Every row gives one point. Each copy is the shape, with its points in the same order, stretched, turned, moved and blurred by noise. Is it also mirrored, or only turned?

Shape (6 x 3)
[[ 52 -23  42]
 [  4   6 -91]
 [-32 -50 -56]
 [-28 -20  71]
 [-22 -20  70]
 [  3  -6  32]]
Copy 1 (6 x 3)
[[ 53 -12  62]
 [ 32  -6 -65]
 [  9 -63 -39]
 [-25 -22  74]
 [-24 -23  79]
 [ 10  -5  44]]
Copy 1 is: only turned
Copy 2 (6 x 3)
[[ 61 -11  22]
 [-40   3 -95]
 [-59 -49 -49]
 [ -9  -5  69]
 [ -1  -7  68]
 [  9   4  23]]
Copy 2 is: only turned

Shape (10 x 4)
[[ 45  30 -47 -53]
 [-31 -73  62 -60]
 [ 24   7 -48  44]
 [-19   7  25 -33]
 [-74 -35  10  -2]
 [-46  19  49  17]
 [-56 -51 -52 -44]
 [ 34  30 -24 -60]
 [ -9 -69  19 -23]
 [-37  17  60  15]]
Copy 1 (10 x 4)
[[ 50   6 -31 -71]
 [-71 -56  51 -39]
 [ 50  35 -29  14]
 [-24  12  10 -47]
 [-66   8 -16   0]
 [-46  56  23 -17]
 [-41 -39 -70 -28]
 [ 40   9 -18 -77]
 [-38 -44  22 -11]
 [-50  51  34 -26]]
Copy 1 is: only turned
Copy 2 (10 x 4)
[[ 35 -70   4 -63]
 [-15  84  48 -65]
 [-14 -53 -18  30]
 [-16  -3  57 -31]
 [-89  29  36 -17]
 [-50   6  80  25]
 [-77   8 -15 -80]
 [ 28 -55  19 -65]
 [-12  56   4 -31]
 [-36  12  86  25]]
Copy 2 is: mirrored

Shape (9 x 6)
[[  1 -29 -64   1  22  21]
 [-20   9 -25 -25  53 -19]
 [ -9  52  33   7 -42 -48]
 [ 25  43  39  15 -47 -86]
 [-62 -29 -14  14  47  21]
 [ 27  55  14   3 -76 -26]
 [  6  10  32  13  30  16]
 [  4  29 -49  42  15 -12]
 [ -4 -42  36  23   3   2]]
Copy 1 (9 x 6)
[[-13 -31 -30  20  41  28]
 [-34  27  -1 -13  39   4]
 [ 11  44  17 -30 -61 -10]
 [ 46  45  17 -27 -53 -47]
 [-69  -4   7  29   1   7]
 [ 59  11   7 -42 -65  23]
 [ -6   1  57  12  -4  11]
 [ 12  37 -20  39   5  33]
 [-10 -30  30  20 -26 -27]]
Copy 1 is: only turned
Copy 2 (9 x 6)
[[ 13  50  16  60  56  22]
 [-14   3 -35  16  75 -21]
 [-25   1 -57 -33 -58 -53]
 [ 17  -2 -43 -60 -69 -71]
 [-23 -37  -3  83  54  22]
 [-21  53 -37 -39 -82 -25]
 [  9 -17 -52   5  12  35]
 [ 27  48 -48  54   9 -24]
 [ 22 -44  12  14 -13  33]]
Copy 2 is: mirrored
Copy 3 (9 x 6)
[[ -6 -31 -56  15  61  36]
 [  4  17 -22 -45  67   0]
 [ -4  19  12 -12 -57 -53]
 [ 14  37   0   9 -62 -95]
 [-58 -28   6 -17  80  26]
 [ 27   2  -9  19 -84 -39]
 [ 14  -2  39  13  40  -8]
 [-14  37 -48  33  16  13]
 [-17 -44  33  32  39 -31]]
Copy 3 is: only turned
Copy 4 (9 x 6)
[[  2 -84 -46   8  -6   1]
 [ 16 -34 -64 -34   3 -36]
 [-13  41  13   8 -37 -24]
 [ 25  41  35  12 -44 -51]
 [-40 -68 -54 -12  10 -44]
 [  7  35  29  17 -46  12]
 [-10 -26  -1 -11  35 -25]
 [ 11 -25 -44  40   6 -22]
 [-26 -56  32  -4  18 -31]]
Copy 4 is: only turned

Shape (12 x 8)
[[ -2  37 -62 -52  -2  -2  23  57]
 [-23  18  -4 -22 -29  22   9 -44]
 [-17  15  10  21  13 -19 -19 -24]
 [ -4  42 -41 -14 -10  68  23  33]
 [ 35 -23 -10   3   7   4  -2 -17]
 [  8  29   6  23 -27   4 -28 -33]
 [ 33 -11  28  50 -14  -1 -58 -45]
 [ -7  14  15 -66  51 -16  -5  54]
 [ 45   9  26 -27  15 -10 -39   0]
 [ 23  30   0  36 -11  14  29   5]
 [-18  11 -10  11 -52  29  18  34]
 [ 35  15  31  21 -22 -11 -11 -34]]
Copy 1 (12 x 8)
[[  9  63 -38 -16  32  49 -23  52]
 [ -1 -14  -9 -23 -25  55  15 -18]
 [ -7 -24  18  -1  26   6   5 -39]
 [ 10  47 -52  32 -23  51  -9   2]
 [ 35 -34   2   8   7   6   6   8]
 [ 10 -38  10   4  -1  31 -26 -42]
 [ 25 -83  22  19   4  -7 -22 -57]
 [ 27  57 -36 -48  34 -24  -1   7]
 [ 62 -19 -17 -34  15 -13 -30 -22]
 [ 28  17  24  43 -12  29 -12 -17]
 [-25  26  -3  19 -37  27 -24  18]
 [ 41 -33  30   3  -7  14 -23 -36]]
Copy 1 is: mirrored
Copy 2 (12 x 8)
[[  7  24 -10   5 -21  -4  55  72]
 [-21  31 -28 -22   9   8  14 -34]
 [-26  13  -8   9  32  -2 -31  -3]
 [ 20  32  11  13 -33  53  48   8]
 [ 29 -12 -16  -5   2 -15 -21  -6]
 [-10  25 -20 -30  17  24 -47  -8]
 [ -2  -4  -8 -25  15   3 -95 -28]
 [-27  13  49  37  -5 -64  29  36]
 [  0  19  26  -6  -8 -44 -42   9]
 [ 34  16   5  -8  35  42   5  10]
 [-14 -12   9 -25   3  42  18  19]
 [ 10  18  -1 -42  26  -1 -45  -9]]
Copy 2 is: mirrored
Copy 3 (12 x 8)
[[ -4  53 -65 -24  26  20 -16  39]
 [ 17  -5  -1 -38 -25 -26 -43  17]
 [ 27  16   8  10 -14 -17  -2 -24]
 [-16  24 -21 -23  30 -43 -18  77]
 [ 35 -34 -10  -7  33  -2   2   4]
 [ 49  -6   9  20 -30 -28 -12  14]
 [ 69 -42  35  48  -5 -16  -2  -9]
 [ -2  70  -2 -38  47  52   1   1]
 [ 62  13  16  -3  23  29  -1   6]
 [ 15  -2  -9   7  -8 -29  36  42]
 [-21  -7 -12   6 -23   1 -10  60]
 [ 58 -21  15   9 -28  -6  15  12]]
Copy 3 is: mirrored

Shape (12 x 9)
[[ 16 -22  -4 -25 -27   6  10  24  30]
 [  6  46  10   8   8  12 -16   6 -44]
 [ -5  -7  26  12  11   3  29 -33 -51]
 [ 14 -13  -3 -14  -2 -11   2 -10  37]
 [ -1 -15 -18 -23  10  -8   6   1  34]
 [-38 -22  28 -12   8 -11   3  -8 -39]
 [ 11   1   3 -31   7   4   4  -7  28]
 [ 17  26  43 -16  33  19  -6  -3 -64]
 [  5 -15 -24 -26   2  29  -3 -15  11]
 [  3 -41  10  14  33  -5  -2 -14 -37]
 [  3 -28  20   3   6  23 -21 -29  19]
 [  4 -22  16  -9   2 -19 -11 -36 -55]]
Copy 1 (12 x 9)
[[  6 -48  10  -4 -36 -11  -1  -5 -22]
 [ 14  44  -3  -1  58 -16 -15  21  14]
 [  7  37 -41  40  36  25  27  -2  26]
 [-24 -32  15  -5 -14 -19   9 -38  -1]
 [-37 -35   1  -4 -11 -23   6 -15   3]
 [-19   7 -23  45  46  25  42  36  14]
 [-19 -29   2 -26   8 -18  16 -24  -5]
 [ 30  27 -32 -10  92  16  18  30  38]
 [-21 -21 -16  -8  12  -7 -30 -21  -6]
 [-11   2 -28  49  33  25  -2   8  61]
 [-21  -8  12  -2   7  21  -6 -34  14]
 [  5   2 -13  58  70  17  14 -11  26]]
Copy 1 is: only turned
Copy 2 (12 x 9)
[[-17  -4  12 -11 -25   6  40  -9  16]
 [ -4   8 -14   8   3 -33 -51  55 -15]
 [ 49  -9  38  11   4  -6  -3  45 -23]
 [ -3 -25 -13   3 -15   7  27 -16  22]
 [ 13  -8 -15 -15 -10   5  34 -35   8]
 [ 45  17  16   0  26 -35  33  23 -20]
 [ 14 -17 -12 -12  -4   2  17  -5  28]
 [ 36   2 -12  -9  25 -22 -28  95   4]
 [ 13 -17  14 -16  14  23  -5 -24  10]
 [ 18 -10   2  12  26  12  31  23 -28]
 [ -3 -21   2  36  33  14   6   3  30]
 [ 25 -42  13 -10  21 -33   5  38 -24]]
Copy 2 is: only turned
